Every row gives one point. To make a cloud, some directions were put in groups of two or more. Within a group, all points are equally far from the middle, so they leave a hole (a ring in 2 directions, a hollow ball in 3). The other directions are filled evenly. Then the cloud was stretched, turned, moved and blurred a little. Count the holes, and give their numbers of directions, smallest first.

Cloud:
[[-42 -45  21]
 [-43  26  38]
 [-60 -15  20]
 [-23  -4 -26]
 [-20 -16 -32]
 [-17 -50  -4]
 [ 54   5  -2]
 [-43  -5  -1]
 [-24 -56  30]
 [ 20 -44  31]
 [-12  26   7]
 [ 10 -56   4]
 [ 25 -58 -30]
 [-16   9 -26]
 [ -7 -47  57]
 [ 18 -57 -15]
 [-22 -13 -29]
 [ 16   0  51]
 [ 18 -18  51]
 [-38   6   0]
 [ 28  15  24]]
Holes: 1 (2)

Cloud, 51 rows:
[[ 33   9  17   4 -46 -29]
 [-33  -5  40 -32 -13  17]
 [ 37  32  24  24   1  17]
 [ 35 -18  23   6 -52 -12]
 [ 27  30  20   6 -23  46]
 [-25  17  -9  14 -38 -23]
 [ 42  32  -5   0  21  25]
 [ 29 -34   9 -22 -30 -28]
 [ 37  38  29 -16  15  13]
 [ -9  -9   9 -23  43  14]
 [ -3  21   9 -10 -49 -33]
 [ 32  20  14 -52 -23  10]
 [ 30  10  -1 -54 -31   4]
 [-13 -13  50  22   1 -17]
 [ 42   3  38 -23 -14  32]
 [-13  36  18   0  27  33]
 [ 26 -36   9 -13  11 -31]
 [-42  -4  14  12 -24  31]
 [-15 -36  -5 -17 -16 -33]
 [ 48  28  30  -3  12   1]
 [-32  23 -13   1 -40   0]
 [-35  13 -24   9 -20 -10]
 [ 48  -6 -30 -15   5 -18]
 [ -3  15  27  27  28 -21]
 [ 26  36 -13  23  15   8]
 [ 49  -7  -6 -35   0 -20]
 [ 25 -33 -11  19  25 -16]
 [ 39 -28  31  26 -18  -7]
 [ 24   7 -33 -35 -37  -7]
 [ -1 -21   3 -21 -13  50]
 [ 42 -10  -4  -9  29  29]
 [ 29   1 -31  10 -22  32]
 [ 47 -23  15  32  -2  -8]
 [ 31  38  14 -34  18   5]
 [-26  -7  47  10  -5  36]
 [-31  20  12 -31 -41 -11]
 [ 37 -21 -29  23  -4  -3]
 [ 16 -34  12  24  21 -25]
 [  1  22   4   4 -60 -14]
 [-28 -25 -22  12 -13  14]
 [ 22 -32 -21  26 -29  -7]
 [ 22  21  31 -28 -45 -12]
 [-33 -25  13   4 -38  25]
 [-13  19   9 -40  16 -25]
 [  0  33 -15  26 -25  15]
 [-24  23  45  -9 -36   3]
 [-41  11  33 -13 -28  26]
 [-13 -31  11  26 -32  28]
 [ 31  -7   2  31 -34  30]
 [-16 -29 -29  -7   7 -15]
 [ 35 -11 -32  20  -7  17]]
Holes: 2 (2, 4)

Cloud, 74 rows:
[[  5  17 -40 -30 -15 -24 -12  46]
 [-11 -17  19  35 -38 -32  10 -23]
 [-13  14 -16  21   2  27 -31  57]
 [ 29  27  34  14  -6   5 -14 -19]
 [-13  23  18 -21   6 -23 -10  52]
 [ 12 -14 -35   3  48 -39 -20 -16]
 [ 25  -1  21  43  -3  15 -43  -5]
 [-40   2 -24 -36  46 -12  -1  11]
 [ 28 -21 -22 -33 -34   6  -1  22]
 [ -2 -47  24 -16   3  10 -31   9]
 [-39 -23 -25  39 -43  -2  -2  -1]
 [-44  15 -46 -12 -38  -4  -6   8]
 [  2  37 -17 -19 -35   9 -20 -17]
 [ 19 -20   2  42  40  10 -33   3]
 [  7 -39   3  34 -13  25  23  -3]
 [ 15 -31 -23  33  46  17 -15   3]
 [ 10   2  -8  60  -1 -46  -9 -13]
 [-39  -7  34  25  27 -36 -17 -12]
 [-37 -20  11  23  16 -26  42   9]
 [ 19 -21 -26  -6  33  -1  -4 -49]
 [  6 -34 -38  21  25  28  -4 -29]
 [-36  14  18 -25  46 -21  -3  -9]
 [-23 -31 -32  -6  31   3 -50 -11]
 [ 15  -7 -53  -3 -28 -31 -23  31]
 [-29 -32  12  12  -2   3  48   1]
 [ 21  15 -34  13  45  31 -21  17]
 [-15 -17 -37  17  48  -3   8 -38]
 [ 27  -4 -37   9  39 -30  -1 -32]
 [-18  34  18  29 -23 -14 -35  37]
 [-11  50 -28  29  -2 -21 -41   3]
 [ 16  12 -18 -38  29 -10  15  40]
 [-25 -40 -33 -37  24  -8   7  10]
 [-32 -13 -29  13  55  14 -18 -23]
 [-18 -38  28 -10 -19  17 -33 -17]
 [ 24   6 -22 -31  21 -37  11  36]
 [  4  22   9 -34  33  -6 -29  29]
 [ 18  35   5  49  16 -22  25   9]
 [ 15 -10 -20  43 -20 -21  28  32]
 [-38 -18 -19 -26 -11  -3 -53 -17]
 [  0 -13 -23  51  10 -45  21   1]
 [-31   2   5 -29  16  11  48   1]
 [-26 -13 -19 -29  45   0  25 -27]
 [-30  23  37   0  32   1 -27  23]
 [ 16  35 -38 -10   7   8  29 -14]
 [ 20   8 -42  -7 -29  21 -42  16]
 [-32   7 -31 -17 -10  -3  33 -38]
 [-26  16 -37 -17  26  19 -38  33]
 [-39  12 -40 -29   4  -3 -25  38]
 [ 11  35 -19 -16 -20  13 -40 -16]
 [-56   1 -31  27 -13 -10  16  33]
 [ -7  49  34  29  -9 -13 -10 -10]
 [-37   8  11 -17  11 -40 -26 -37]
 [-32  21  10 -13 -29  -7  42  -6]
 [ 19 -15  32   4  -8 -13 -38 -32]
 [ 27  10 -21  33  39  35  -7  13]
 [-31  39 -14 -12   0 -23 -17 -40]
 [-42   9  -9 -18  -8 -52 -13 -27]
 [ 30  -7 -29  -7   3 -28  24 -36]
 [ -6 -34 -36 -15  54  -5  -6 -13]
 [  5  12  -2 -43  19  23 -28  31]
 [-39  15  -9 -33  -6 -27  35  17]
 [-19  19  -5 -33  -4  35 -34 -16]
 [ 28  -6 -27 -28  10 -34  26  27]
 [ -8 -24 -33 -17  35 -51 -13  -1]
 [-35  28 -21  20   3  19 -56  -2]
 [-49  11  17 -11 -12 -30  13  34]
 [ 31 -28  24   7  21  26   8   0]
 [-14  30   4 -25 -40  17 -10 -14]
 [ 17   7 -46 -19 -40   4 -19  27]
 [ 13   0 -45  21  12 -17  -4  57]
 [ -6  50  29  31   8 -26   5   0]
 [ 15  12 -47  20 -29 -38 -29  22]
 [ 15   8 -37   9  38  17 -33  40]
 [-33 -26  -4  36  35 -16 -36  10]]
Holes: 3 (2, 2, 4)

Cloud:
[[ -7 -15 -11  -4  25  14   6  32  -5]
 [ 36 -27 -10  18  13  14 -11 -15 -21]
 [-51  -2   6  30  -7  10   2   2  -5]
 [ 10 -32 -13  -8 -13 -27  -3  -2  -6]
 [-10 -15 -10   1 -41 -10  -6 -38  -1]
 [-28 -19  -4  12  17   7 -29   1  -1]
 [ -7  28   6 -14 -11  30  -4   5   8]
 [  0   1 -29 -13 -51   7  11 -15   3]
 [ -9 -14 -28  16  13  39 -38 -38  -5]
 [-26 -18 -35  19   1  11 -28 -17  10]
 [ -8  42  -8  35 -14  14 -18  -9  23]
 [-12  -8  21  55   2  -5 -14  -8  -5]
 [-21   9  17  20 -27 -21  -1   0 -16]
 [-27 -27 -11  10  -4   6  28 -20  21]
 [-18  26  -7  50 -12  -4   0   5 -19]
 [-27   4 -27   8 -24  16   4 -46 -13]
 [ 13  -7 -43 -13  20  16  -9 -15 -32]
 [ -2  15 -22  33 -38 -27 -19  -5  20]
 [  0  25 -49 -21 -25  19  -2 -19   2]
 [  3 -15  16  -7 -39  -4   0  16   0]
 [ 11  33 -28  18 -11   5 -45 -18 -18]
 [-28 -26 -20  12  -6  22  -9 -33  29]
 [-19 -23 -48  18  -4  -5  -9 -12  -4]
 [ -6  12  17  -1  -7   8   0 -38  14]
 [ -4 -10 -15  28  -7  42  19  -6 -20]
 [ 11  -4  -4 -15 -33  21  13 -16   8]
 [-17  21 -38   0 -11  49 -11 -10   8]
 [-13   7  -7  22  42  23 -19 -22 -10]
 [ 20 -16 -34   8  14  51 -17 -32   6]
 [-13  12 -17   4 -23   7 -26  28  14]
 [  0  -2 -31 -26 -26  20  23 -23   1]
 [-18 -20  18   8 -10 -19  -7  12  -2]
 [ 26 -39 -20  17   8   1  -4   0  12]
 [ -7  -3 -10  -5  21  51 -25   9 -12]
 [ 15  -6 -22  -4 -40  23 -28 -27  10]
 [ 33  -1 -45   0 -20  13 -15 -40   9]
 [-10  -1  10  -3 -27  30 -37  -8  -7]
 [ -4  -8 -35  25  -1  41 -24 -49 -13]
 [ 18 -30 -13  21 -23  22 -11  -7  45]
 [ 18 -25 -21 -14  18  10 -11  -2  25]
 [-28  -4   9  13  -9  30  26 -12 -23]
 [ -6 -32   7   5 -43  29   7 -14   6]
 [ -2  30   7  28 -11   3 -34   3  19]
 [-15 -36  -6  -3 -39   0  13  -7  23]
 [-29 -14 -29  29   7   2 -20  -2 -11]
 [ -8  19 -20  39 -32  10 -25   8  21]
 [-34  -8   6   5   1  25 -33 -13   7]
 [-13  -1 -23  -4   0  12  36 -19 -22]
 [ 11   9  -9  -1 -34  40 -13 -16  13]
 [-29  -1 -51  -4  -5 -31  13  -6  -6]
 [-19  17 -10  10  28  -1  17   2   3]
 [  7 -10 -11  19  -6  47 -44 -16 -18]
 [ -4 -20  11  45   1   3 -24   2 -21]
 [ 11 -33 -41  10 -17 -10  -8 -15  25]
 [ 27 -30  14  31 -25  41 -24  -9  -5]
 [ -6  29  -5 -10 -24  -1 -31  -7  14]
 [ 22 -16 -39  17   6  28  -7   0  28]
 [ -1  24 -30  -1  29  29 -12  12  -8]
 [-22  23 -16  -5 -22   9  17 -38  -6]
 [-25  -5 -15  21 -39   1 -22  -1  23]
 [-14   5 -11  26   4  21  17  23 -21]
 [ 10  -3   4  10 -31   2 -19  25 -16]
 [ -1  18  -8  25 -13  29 -44   1  15]
 [  3  19 -43   7  -9   9  20  -9 -25]
 [-19   8   7  11 -13  50 -28 -11   4]
 [ -7 -30 -29 -33   0  25  -2   3  29]
 [-38  30  -7   8   4  11  21  18   4]
 [ 13   2  -4 -15  11 -18 -16 -27 -15]
 [ 32 -19 -16  18  -6  16 -53 -27 -13]
 [ 16 -23 -26 -24   7   7 -17  -9  29]
 [ -9  24 -39  29 -19  -7  -7 -29 -28]
 [ -4  12  20   5  -7  16 -29   2 -28]
 [ 13  -2 -37  15   6  21 -37 -18 -33]
 [-19  32 -30  -1 -26  32 -14 -16  12]
 [ 16  19 -44 -26   4 -13 -23  -9   9]
 [  6  -9  31  35 -31  19 -26  -7 -13]
 [  4  -6  11  10 -49  22 -23 -18   3]
 [-43  16  -1   2 -12 -24   9  -1  12]
 [ 23 -30 -14   2  21   6 -33 -32  23]
 [-10  14 -39   8   9  -4   1  35 -19]
 [ 20   0  -8  11  16  20   4 -12  31]
 [-14 -18   9  26  17  -3  -1 -31  23]
 [-16 -35 -21  12 -10  18 -14 -27 -26]
 [ 12  -6  -4 -23  -4  15   6 -32  20]
 [-26   9  -6  32  18  12  11  14 -14]
 [ 18  -2 -23 -23   7  19 -34  10   6]
 [-20 -19  -4  29  22 -10  -6 -11  -6]
 [ -2  -7  11  13  -8  29  16  17 -22]
 [-14   4 -15  27 -13   5 -13 -60 -13]
 [-25  13  18  12  -9 -11   0  13  14]
 [ -3 -45  -6  36  19  15 -15 -16   8]]
Holes: 2 (2, 6)
